Rows are points. The points of each table are mixes of a few directions, plus a little noise. Count the directions of each table, and those that both share. Where both have some left over, give the other angles between the two spaces (their principal angles), to ten degrees, smallest first.
In the rows, 128 means zero.

First (7 x 3):
[[148  70 131]
 [128 129 128]
 [134 110 129]
 [132 115 129]
 [142  88 130]
 [113 174 126]
 [100 211 124]]
Second (5 x 3):
[[111 180 124]
 [111 173 127]
 [131 121 128]
 [136 106 128]
 [153  58 132]]
Directions: first 1, second 1, shared 1

First (6 x 4):
[[124 169 145 111]
 [136  86 107 145]
 [145 138 116 120]
 [175  79 112 173]
 [ 85 133 126 102]
 [103 164 162 118]]
Second (8 x 4):
[[125 133 123 133]
 [153  80 180  85]
 [124 136 119 135]
 [146  90 167  95]
 [137 112 144 115]
 [ 99 184  69 178]
 [117 150 105 147]
 [122 139 118 137]]
Directions: first 3, second 1, shared 0; angles 80

First (7 x 6):
[[ 84 156 100 154 110 133]
 [106 133 127 134 105 122]
 [131 101 150 104 120 114]
 [188  73 194  79 123 105]
 [109 160  90 158 145 147]
 [147 114 115 113 181 144]
 [131 158 121 156 113 133]]
Second (6 x 6):
[[130 127 169 170  78 131]
 [151 123 131 145 115 137]
 [156 124 104 126 144 137]
 [156 126  66  90 186 134]
 [121 129 125 122 133 126]
 [ 52 142 173 117 109 105]]
Directions: first 3, second 2, shared 0; angles 30, 40

First (7 x 8):
[[115  94 137  38 126 158 121 149]
 [ 93 147 151 120 109 150 127 144]
 [116 147 124 143 163 110 109 161]
 [ 97 146 129  67 129 139 138 152]
 [170 108 126 194 145 123 115 101]
 [168 131 114 170 138 123 148  81]
 [135 123 114 164  86  93 138 109]]
Second (7 x 8):
[[116 160 126 142 128  66  93 109]
 [123 175 217 114 152  89 158 111]
 [ 83 122 110 144 149 142 121 139]
 [138 138 170 114 135 131 155 126]
 [152  88  76 127 104 169 122 142]
 [150 124 105 129 108 114 110 121]
 [134  88  92 126 120 184 138 148]]
Directions: first 5, second 3, shared 0; angles 40, 40, 70

First (7 x 9):
[[120 140 134 137 103 128 118 131 120]
 [153  85 116 111 194 118 174 123 167]
 [115 150 155 168  64 122 128 138 121]
 [144 102 118 112 176 125 152 123 150]
 [129 131 113 102 152 135 110 122 113]
 [128 121 158 177  90 112 168 138 154]
 [108 168 106  88 118 153  48 121  68]]
Second (8 x 9):
[[158  71 145 161 167  99 229 133 204]
 [115 141 164 188  53 115 149 144 139]
 [126 133 127 125 125 130 120 127 123]
 [116 148 134 137  96 132 107 131 112]
 [138 113 113 104 169 130 131 123 133]
 [132 128 101  85 173 142 100 117 110]
 [125 135 120 111 139 134 108 125 114]
 [112 157 120 115 104 141  77 126  90]]
Directions: first 2, second 2, shared 2

First (9 x 11):
[[154 123  96 140 112 144 156 145 152 136 103]
 [107 148 146  47 140 126  99  62  72 136 118]
 [139 133 129 131 144 102 136 120 124 118 133]
 [104 141 162 101 102 175 142 185 156 114 124]
 [112 104 115 168 134 124 132 155 139 123 110]
 [153 151 130 176 130 128  87 115 114 145 175]
 [161 136 126 172 143  96 138 139 142 115 162]
 [140 123 101 187 134 122 134 163 141 128  93]
 [ 78  89 144  31 117 138 133  64 108 138 140]]
Second (9 x 11):
[[124 120 125 126 126 131 133 130 129 127 123]
 [159 179 140 163 178  72  95 111  86 113 136]
 [129 125 135  98  87 180 126 122 144 152 168]
 [169 194 143 167 179  72  85 105  80 115 150]
 [125 115 131  99  87 180 132 126 146 147 157]
 [ 82  59 109 100  91 166 174 155 172 133  88]
 [107 100 116 143 153  94 152 147 132 109  74]
 [121 117 125 115 109 152 134 129 140 133 136]
 [132 138 131 139 144 110 124 126 118 122 124]]
Directions: first 6, second 2, shared 2

First (9 x 12):
[[125 139  99 105 134 151 194 152 142 150  61 103]
 [132 123 161 124 122 108  98 147 114 124 166 136]
 [122 129 141 118 132 127  73 118  92 138 165 127]
 [139 104 137 151 122 118  93 114 133 124 163 155]
 [125 151  97 130 128 139 223 135 171 107  55 110]
 [140  83  99 111 136 159 119 143 125 199 105 135]
 [131 122 153 154 122 105  72 101 119  99 188 152]
 [131 137 129 116 125 126 185 161 149 126  91 116]
 [109 163 134 141 131 120  95  83 105  86 157 119]]
Second (11 x 12):
[[133 175 188 121 117  95 170 183 153  60 142 117]
 [111 119 109 130 157 131 112  87  99 131 114 100]
 [127  55 126 116 132 100 113 139  81 206 130 139]
 [144 176 137 116 121 161 120 118 130  87 146 130]
 [137 161 150 109 139 143 113 113  99  86 144 110]
 [126 105 103 141 159 153  68  63  97 130 137 119]
 [118  86 139 133 116  81 160 174 138 172 118 139]
 [142 145  88 129  90 176 145 137 173 162 117 171]
 [116 152 156 119 129 101 168 159 130 100 116 105]
 [126 118 128 157 114 115 143 147 179 123 128 148]
 [124 114  85 138 135 161 101  85 125 153 116 135]]
Directions: first 4, second 5, shared 2; angles 30, 30

First (8 x 14):
[[107 147 112 119  77  97 119 115 118 123 155 104 103  95]
 [115 127 147 123 123 119 115 117 165 120 126 116 106 133]
 [145 126 130 145 206 168 132 137 134 157 103 152 168 165]
 [131 100 149 110  59 102 136 134 129  80 134 122  92 108]
 [137 121 150 139 199 160 124 130 166 145  99 144 148 170]
 [139 123 132 136 167 149 132 135 131 139 113 142 149 148]
 [123 171  46 132  77 106 141 130  21 157 176 118 152  68]
 [128 109 158 120 117 123 125 128 160 104 118 126 106 137]]
Second (9 x 14):
[[126 120 126 126  90 111 121 126 119 113 130 121 112 137]
 [194 140 138 179 172 192 142  65 214 112 114 141 180 139]
 [114 164 141 102 108  80  97  91 122 117 164 111  97 160]
 [148 107 138 175 145 183 160 121 181 124  98 158 143 132]
 [113 122 122  96 141 111 120 168 107 142 125 112 126  88]
 [152 145 113 117 114  89 113 126  55 120 140 139 130 174]
 [100 124 138 131 157 145 146 154 130 153 120 150 120 124]
 [117  97 139 117 137 135 134 174 161 128  99 119 117  70]
 [ 88 133  96 108  87 106 117 128  64 147 162 102 127 129]]
Directions: first 3, second 6, shared 1; angles 30, 30

First (11 x 18):
[[132 133 123  70 134 138 129 124  90 157 116 123 134 120  72 133 116 126]
 [148 136 168 117  97 203 144 133 146 178 129  89  65 135 151 108 165 132]
 [108 123 137 168 107  96 123 117 173 116 136 134 136 156 155  92 109 138]
 [126  92  65 126 149  52 136  99 119  97 138 133 163 130 153 160  96 140]
 [109 116 131 153 111  75 125 113 163 120 129 136 156 157 132  89  99 145]
 [146 146 146 146 148 177 126 161 112 112 125 134 111  96 136 158 176 110]
 [125 163 150 180 139 187 108 163 135  91 139 148  95 103 167 153 167  95]
 [ 95 153 169 134  96 128 107 128 157 147 122 143 135 157  87  63  97 126]
 [161  79  89  76 137  86 166 100 102 156 119  93 146 129 121 147 126 162]
 [ 88 153 100 123 122 138  95 111 128 114 152 147 104 135 146 139  82  96]
 [170 115 131 115 168 126 150 157  83 119 103 129 163  89  88 165 177 136]]
Second (10 x 18):
[[117 154 106 133 117 168  90 130 118 116 149 141 108 113 140 149 108  81]
 [112 118 100 126 109 128  99 120 152 135 125 119 101 147 156 138  88 121]
 [126  96 199  98 136 144 204 109 100 147 112 117 181 181 103 147 131 176]
 [ 69 233 103 109 172 161 105 125 113 109 176 165  21  74 131  85 157  91]
 [141 101 121 134 126  89 133 130 150 136 109 116 135 136 130 112 132 155]
 [129 105 134 122 138  79 152 122 151 141 109 116 123 142 128  97 142 176]
 [167  85 148 141 128  86 162 137 132 134  99 113 185 134 107 117 154 168]
 [132 132 112 140 103 170  88 133 116 117 142 135 137 123 140 168  97  77]
 [177  89 143 152 119 109 144 145 122 126 110 119 197 121 107 137 149 137]
 [108 163 109 124 133 148 104 129 124 120 148 141  92 111 137 125 124 100]]
Directions: first 5, second 4, shared 1; angles 30, 60, 80

First (11 x 20):
[[150 110 116 142 134 105 126 144 127 132 134 104 118 127 129 132 131 153
  110 125]
 [ 60 182 162  72 116 190 142  90 158 121 118 174 168 122 121 111 115  48
  154 159]
 [172  92 104 156 140  86 124 157 136 139 141  76 110 125 129 140 134 174
   88 127]
 [139 125 129 155 119 126 113 119  59 112 113 180 104 143 138 126 134 150
  182  78]
 [144 119 122 147 127 116 121 133  99 125 124 137 113 132 133 129 134 149
  142 104]
 [164  97 106 149 139  91 127 157 145 140 143  74 115 125 129 138 133 166
   85 134]
 [172  96 107 172 130  91 113 146  79 125 127 126  94 137 137 137 138 186
  138  87]
 [166 100 109 169 128  97 114 142  79 123 124 133  97 138 137 136 138 180
  141  87]
 [ 73 170 155  77 122 178 141 101 169 127 122 152 164 120 120 116 115  60
  137 164]
 [ 89 154 145  84 130 158 144 117 190 135 134 114 162 117 118 122 118  75
  104 177]
 [ 79 164 153  80 124 171 142 105 171 127 125 142 163 120 119 116 119  66
  128 165]]
Second (9 x 20):
[[172 134 104 178 112 125 150 177  97 157  81 202  99 106 142 117 108 103
  144 128]
 [188 139  94 191 108 126 167 203 107 177  64 222  94  89 146 111  95  80
  134 146]
 [106 125 136  93 142 127 127 116 185 126 159  61 154 128 116 134 133 128
   84 159]
 [106 141 139 106 128 144 132 116 148 126 131 126 144 126 123 125 126 106
  126 143]
 [ 81 121 157  86 140 132  93  63 120  83 173  75 148 164 117 140 156 171
  144  97]
 [143 112 120 140 133 110 121 133 119 126 136 108 119 133 129 134 134 156
  121 116]
 [106 112 141 102 142 117 104  93 138 103 167  63 141 150 119 140 148 169
  117 115]
 [129 149 124 126 121 146 154 152 157 153 105 158 136 104 129 117 108  75
  115 166]
 [121 120 137 132 127 124 104  99  81 101 136 136 118 151 130 133 144 164
  166  84]]
Directions: first 2, second 3, shared 2

First (9 x 24):
[[154 160 101 124 113 106 168 145 154  90 126  95 122 120 109 109 133 117
  117 116 143 130 115 170]
 [156 156  96 129 114 105 161 140 149  85 130  94 126 132 103 115 138 119
  118 107 138 134 111 170]
 [ 86  88 176 124 148 161  83 114  99 191 125 176 129 117 167 145 113 141
  142 162 117 117 155  67]
 [160 173  93 119 107  97 187 155 167  79 123  82 120 109 105 100 133 111
  110 117 151 127 113 185]
 [160 168  93 123 110 100 178 149 160  79 125  86 122 120 103 106 135 114
  113 111 146 130 111 181]
 [112  83 142 151 147 151  61  90  83 154 143 165 142 180 128 165 135 149
  148 112  93 141 129  84]
 [ 89  85 172 129 148 160  77 109  96 186 127 176 132 129 160 150 117 142
  144 153 112 121 150  68]
 [116 148 145 103 122 125 166 156 154 142 112 122 115  71 151 102 112 116
  117 163 156 108 143 133]
 [119  91 136 149 143 147  71  95  89 145 142 157 141 176 125 160 135 145
  145 111  98 141 126  93]]
Second (8 x 24):
[[113 139 133 127 159 113 138 136 109 119  97 155 131 179 129  98  91 133
  139 128 136 113 127 134]
 [ 70  89  97  93 112 121 128 100 129 203 105 116 191 115 165 159 124  98
  156 144 159 104 137 172]
 [143 147 196 166 146 109 122 123 108 148 149 136 118  92  62  88  90 192
  148 140 167 155 143 177]
 [170 144  56 111  76 137 155 139 178  70 151  73 117 102 143 165 197  76
   88 101  97 134 106 117]
 [140 161 106 124 153 148 104 142 114  96 104 142 108 155 132 131 123 102
  120 103 109 132 127  91]
 [134 117 106 114 125 166  91 141 136 115 123 122 102 132 160 161 160  98
  109 113  87 129 118  58]
 [140 104 178 143 132 125 118 153 137 127 134 118  89 133 110  99 121 174
  125 138 122 134 108 114]
 [114 123 152 145 119 103 168  90 113 147 160 162 166 116 121 122 118 152
  139 155 148 122 157 163]]
Directions: first 2, second 6, shared 1; angles 70

First (8 x 24):
[[ 98  92 126 127 159 140 132 150 112 152 119 103 112 147 129 118 140 135
  147 144  61 162 153 136]
 [138 139 133 144  81 109 119 100 148 118 162 136 130  92 137 163 114 121
  113 162 188  85 107 134]
 [136 139 133 124 103 118 131 116 143 118 134 136 140 108 130 145 133 125
  122 115 184 107 103 127]
 [123 117 137  74 157 150 165 152 135 137  79 129 158 143 120 111 166 152
  147  28 152 173 111 132]
 [163 168 134 163 108 124 111 117 101 131 173 130 112 129 126 122 109  96
  151 175 137 122 155 118]
 [115 108 135  94 111 125 147 120 164 124 111 136 153 102 133 155 142 153
  111  85 185 116  87 142]
 [130 116 109 143 151 147 103 123 117 130 137 134 100 144 124 109  70 142
   94 194   7 124 179 137]
 [120 146 116 154 152 113 115 148 100 116 110 121 116 156 123 101 149  99
  138 122 110 134 129  98]]
Second (11 x 24):
[[142 130 140 144 163 176 157 137 170 108 131  92  99 143 130 130 129 114
   93 110 150 125 148 167]
 [181 123 122  49 111 120 121  73 155 151 125 187 162  83 145 148 111 149
   92 119 133  96  78 141]
 [ 92 127 122 149 104  88 105 143  79 137 128 136 140 133 120 116 134 133
  177 149 105 144 132  86]
 [109 125 120 124  97  82 102 127  84 144 125 156 153 119 124 123 128 138
  166 149 108 135 114  90]
 [ 97 129 126 156 118 108 117 148  95 129 127 121 128 140 121 118 134 126
  162 143 114 143 139 102]
 [118 133 144 184 175 190 165 163 163  91 131  56  77 167 122 122 138 101
  102 109 153 141 177 170]
 [150 128 127 104 132 137 132 111 149 130 128 140 132 115 134 137 122 132
  108 121 137 116 114 144]
 [182 128 132  79 146 163 148  93 185 126 128 141 126 105 142 147 117 132
   69 104 152 101 107 173]
 [156 128 128  95 130 138 132 107 154 131 128 143 134 114 135 136 121 133
  101 117 135 114 111 149]
 [ 77 127 116 150  86  60  90 147  51 147 124 149 155 132 115 112 135 138
  203 162  93 150 126  60]
 [103 130 135 174 144 142 138 159 124 112 131  88 103 154 120 118 137 113
  139 128 130 144 158 131]]
Directions: first 5, second 2, shared 0; angles 30, 80

First (8 x 32):
[[ 83 138 192 145 142  48 103 159  95 127 184 156 168 203 140 103 191 158
  100 153 177  95   7 119 123  74 114  99 113 109 154  83]
 [130 138 112 135 119 129 131 128 143 139 133 136 131 113 117 134 117 126
  125 127 115 147 148 123 127 140 139 128 137 135 125 138]
 [133 124 124 124 129 138 130 124 128 125 119 122 122 122 129 129 123 125
  132 125 125 127 138 131 129 132 127 132 128 128 126 131]
 [128 146 102 142 112 127 132 129 153 147 140 145 136 105 109 138 111 126
  121 127 107 162 159 117 126 147 148 127 144 141 123 145]
 [157 106 109 105 133 180 141 107 128 112  82  95  95 100 137 135 103 110
  152 113 115 120 179 143 133 146 120 148 124 129 116 143]
 [124 138 121 136 122 120 128 131 137 137 139 139 136 124 120 131 125 130
  122 130 122 142 132 122 127 132 136 125 135 133 128 132]
 [110 136 148 138 130  96 119 141 121 132 153 143 146 152 128 120 149 139
  115 138 143 123  87 122 126 111 127 116 126 124 137 114]
 [159  98 115  99 138 186 140 105 120 105  74  87  90 104 144 133 106 109
  157 112 120 109 174 147 134 142 113 149 118 125 116 139]]
Second (9 x 32):
[[102 115 165 132 142 101 139 140 114 153 141 141 121 142 130 125 134 132
  123 129 137  98 102 125 129 119 138 148 114 124 137 144]
 [149 162  62 135 108 131 133 122 158 108 124 138 138 102 113 147 114 138
  129 133  99 174 171 121 129 159 127 110 161 125 112 127]
 [164 144  62 126 103 174 132 110 164 120 103 117 124  78 112 146  91 114
  139 118  92 181 207 127 128 165 135 124 152 143 108 142]
 [104 108 174 129 144 110 132 137 108 149 138 133 121 148 135 120 139 128
  124 127 145  93  95 129 127 109 133 144 108 127 139 137]
 [158 142 101 118 117 149 100 116 130  80 117 106 148 138 138 119 145 130
  132 133 140 150 118 135 127 117  97  89 137 122 123  81]
 [141 106 154 114 132 160 103 119 112 113 113  99 127 142 145 107 139 111
  134 122 152 115 108 141 126 103 112 120 107 136 133 104]
 [133 155  77 139 115 117 147 129 156 131 132 149 129 101 108 151 108 140
  126 132  95 161 171 118 129 162 141 129 156 126 116 148]
 [ 92  87 214 125 155 110 130 142  91 162 141 127 113 162 144 109 147 120
  124 124 161  65  69 133 127  92 136 156  88 130 149 138]
 [112 130 140 135 135  99 136 138 121 136 142 143 130 141 127 130 138 139
  121 134 131 115 108 124 129 125 131 131 128 120 132 131]]
Directions: first 2, second 3, shared 1; angles 40

First (10 x 32):
[[128 128 129 127 128 128 128 128 128 128 128 128 128 128 127 128 128 128
  128 128 127 129 128 128 129 128 128 129 128 127 129 128]
 [149 114 162  68  93 121 121 167  62 150 131 105 137 115  99 144 159 125
  118 117 131 211 146 102 199 130 117 211 126  52 153 133]
 [113 138 106 167 151 133 132 102 172 114 125 143 122 137 147 118 108 131
  135 135 126  73 117 145  82 126 136  73 129 178 112 125]
 [117 136 110 161 147 132 131 107 164 116 126 141 122 135 144 119 111 130
  133 134 126  83 119 142  90 126 134  82 129 169 114 125]
 [113 138 104 172 154 134 132  99 177 112 125 145 121 138 149 116 105 130
  136 135 125  67 115 147  76 126 137  67 130 184 109 125]
 [110 140 100 177 156 134 133  96 182 111 125 147 120 139 152 116 102 131
  137 136 125  60 114 149  71 126 137  60 130 190 107 124]
 [113 138 104 170 152 134 132 101 173 114 125 145 122 137 148 118 107 131
  135 135 125  70 116 146  79 126 136  70 129 181 110 124]
 [136 122 140 106 116 126 126 142 104 136 130 119 132 123 117 134 139 127
  124 124 129 158 134 118 154 129 124 158 128 101 137 130]
 [153 111 167  58  88 120 122 173  52 152 132 101 138 112  95 146 164 124
  116 116 132 224 148  97 209 131 115 224 126  40 158 134]
 [148 114 160  72  96 121 122 164  67 148 132 106 136 116 101 142 157 125
  118 119 131 205 143 104 193 131 117 205 127  58 152 132]]
Second (9 x 32):
[[ 76 140 151 139 127 108 123 154 133  92 122 173 125 126  87  79 135 163
  162 113 155 115 150  74 169 128 160  97 112 118 133 172]
 [224 126  83 163 145 152 140 120  89 150  83 159 127 117 129 161 144 120
   61 165  71 179 106 177  67 108 151 154 133 136 122 106]
 [ 86  95 172 142 107 107 145 141 135  73 157 145 131 134 154  76 108 129
  162 128 194 101 136  66 197 146 120 124 132 149 130 146]
 [ 83 130 174 108 128 125 152 154 127 125 141 121 134 167 124  93 118 139
  163 107 147 113 135 138 137 158 122 100 120 121 158 134]
 [176 174  87 116 157 152 118 128 111 192  81 125 123 135  85 167 161 140
   92 128  47 160 123 203  46 113 148 119 113  99 137 120]
 [183 158  86 106 125 130 127 108 149 202 141  72  97 156 152 132 175  99
  112 145  81  87 127 165 125 129  77 155 113 116 101 148]
 [ 92 112 135 136 126 122 105 121 131  86 128 143 145  86 116 155  97 138
  133 115 156 149 129  96 131 111 153 123 142 134 129 108]
 [133 101 123 142 111 117 124 111 140 103 149 123 125 109 162 127 118 111
  126 140 160 113 124  88 168 123 112 153 140 149 105 129]
 [100 115 142 100 126 135 119 116 138 128 150  86 145 122 145 166  95 115
  137 108 144 132 122 146 111 134 110 129 144 133 140  86]]
Directions: first 1, second 5, shared 0; angles 90
